Each wall is flat, endless, passes through zero and stands at right angles to its row. A trip goes straight from one point to another. Which walls does it cross, in order?

Walls:
(1): [-6.0  2.5]
(2): [1.7 0.6]
(3): [ 4.1 -0.9]
(4): [1.6 1.3]
(5): [9.4 3.5]
(6): [3.7 4.0]
(7): [ 9.0 -0.4]
(8): [-9.8 -1.1]
Trips:
[-3.2  0.9] to [-2.4 -4.8] => none
[-7.9  1.7] to [-3.8 -1.6] => none
[-2.6 -1.3] to [-3.7  1.4] => none
[3.3 5.5] to [5.9 6.3] => none
[-1.9  7.7] to [ 2.9 -4.6] => 8, 7, 3, 1, 6, 4

Walls:
(1): [-2.0 -2.6 -1.4  4.3 -3.8 -6.5  1.5 -1.1]
(2): [-2.6 -6.0 -1.7 -4.1 -7.9  3.5 -2.0 -0.3]
(3): [-3.9 -0.6  6.3 -8.4  3.7  4.5  6.7 -3.6]
(4): [ 1.9 -8.2 -2.3  1.5  6.5  0.8  7.6 10.1]
(5): [ 3.2 -1.4  3.4 -2.2 -0.4 -3.9  2.5 -4.6]
(6): [-5.4 -2.8  2.6  3.4  1.5  1.4  4.1 -3.4]
(7): [-7.3 -1.1 -6.1  1.2  2.4  0.6  1.5 -1.5]
(8): [ 6.5  1.5  1.3 -7.4  0.0  4.9 -4.9  0.7]
(9): [-3.4  0.4  1.2  1.0 -1.8 -0.4  1.1  4.5]
(10): [ 1.2 -5.2  4.1 -0.8 -2.8 -5.2  1.1 -0.5]
(11): [ 1.2 -0.9 -0.3  3.4 10.0 -2.8  1.2 -5.8]
Trips:
[-2.4  2.4 -1.7  5.5  1.4 -7.8  0.9 -8.3] to [ 3.5 -2.8  0.7 -2.8  5.8 -3.9 -6.7  5.7] => 6, 7, 4, 8, 1, 5
[ 6.1  5.0  1.9  3.2 -1.0  5.0 -3.0  1.1] to [ 8.2  7.0  1.9  0.5  0.3 -0.2  1.7 -1.9] => 5, 11
[-6.7  9.0  1.6  3.4 -2.5  1.0 10.1  1.9] to [-0.4 -3.5 -0.5 -1.2 -4.8  0.4 -4.6 -1.9] => 2, 10, 3, 8, 6, 7, 9, 5

Walls:
(1): [ 5.0 -5.3 -0.3 -8.1  2.7  3.2 -5.4  2.6 -0.6 -1.3 -3.3 -1.8  7.5  5.0
  3.6  0.0 -2.8 -4.4]
(2): [ 1.0  0.5  3.9 -1.3  3.7  1.6 -6.3  0.9 -1.9  2.5  5.8  4.9  6.7  1.1
 -5.4 -5.5  4.7  0.7]
(3): [ 2.0  1.7 -4.4  5.8 -3.1 -3.6  6.7  3.7 -0.9 -6.8 11.0 -9.2 -5.3  5.2
 -0.8  7.5 -3.3  6.4]
(4): [ 1.3 -0.1  3.0  2.0 -1.6  3.7 -3.7  4.5 -7.9 -0.6  3.4  5.7  1.1  3.8
 -1.8 -5.1  7.6 -4.5]
(5): [ 7.2  1.3 -1.1  5.8 -0.5 -0.4 -7.0  3.6  1.6 -0.5  1.5 -2.0  9.8  3.3
  0.3  2.5  2.6 -5.3]
(6): [-0.1  1.6  3.2  9.7 -0.4  0.4  5.9  1.2  6.4  4.0 -3.0  1.2  3.5  2.3
  0.3 -3.4 -3.8 -3.7]
(7): [-2.1 -3.2 -1.3 -1.6 -0.5 -1.1  6.5 -3.4 -1.1 -2.9 -7.9  6.7 -0.3  1.5
  0.3 -0.5 -4.5 -1.4]
(8): [ 7.8  2.0  1.0  1.3 -2.2 -3.7  2.0 -6.5 -7.0 -0.4  8.2 -9.9  3.0  1.6
  5.5 -3.0  1.9  3.7]
(9): [-6.2  0.7 -3.6  7.1  0.4 -1.1 -4.6 -1.1 -6.4 -2.4 10.9  5.3 -4.0  4.3
  4.3  0.9  0.9 -6.0]
(10): [-0.8 -4.2  5.7 -3.1 -6.3  0.6  0.1  4.1  0.4 -3.0 -3.1  7.6 -7.7 -3.8
  2.1 -0.6 -2.7  4.0]
(11): [ 2.5 -1.9  4.2 -2.6  5.5  7.1  3.5 -1.1 -4.7  4.9 -3.2 -0.4 -4.7 -2.5
  0.2 -5.4 -7.1  8.1]
Trips:
[-3.4  2.2  3.0 -2.7  1.8 -3.3 -5.7 -2.6 -0.2 -1.0 10.1 -5.3  4.4 -5.3
  1.0  2.7  2.9  1.6] to [ -0.6  -1.2  -9.4   1.9   0.9  -4.0  -2.5 -11.7  -1.1  -5.6  -3.1   3.7
  -0.3  -0.3  -1.0   0.9   1.7   1.7] => 7, 5, 2, 3
[ 2.2 -0.7 -3.0  6.2 -1.8  0.0 -2.6 -0.3 -6.0 -2.8  2.3  1.1 -0.1 -0.7
  6.9  1.5 -5.4 -6.1] to [-14.1  -7.9   2.4   1.5  -1.3  -0.3  -2.7   1.8   0.5   3.5  -5.0   4.5
   9.0   8.5   4.2   5.1  -4.1   6.8] => 10, 8, 3, 4, 5, 2
[ 0.2 -0.5 -0.3 -3.3 -3.0  7.0 -2.3  5.2  2.7 -5.0  0.4 -5.0 -0.3 -1.4
  1.8 -1.4 -5.5 -4.3] to [-1.8  8.0  3.7  4.7 -5.5  6.2  4.4 -2.5 -1.5  6.0 -4.3  4.5 -1.1 -1.2
  3.1  1.3  6.3 -1.3] => 6, 4, 3, 1, 5, 7, 9
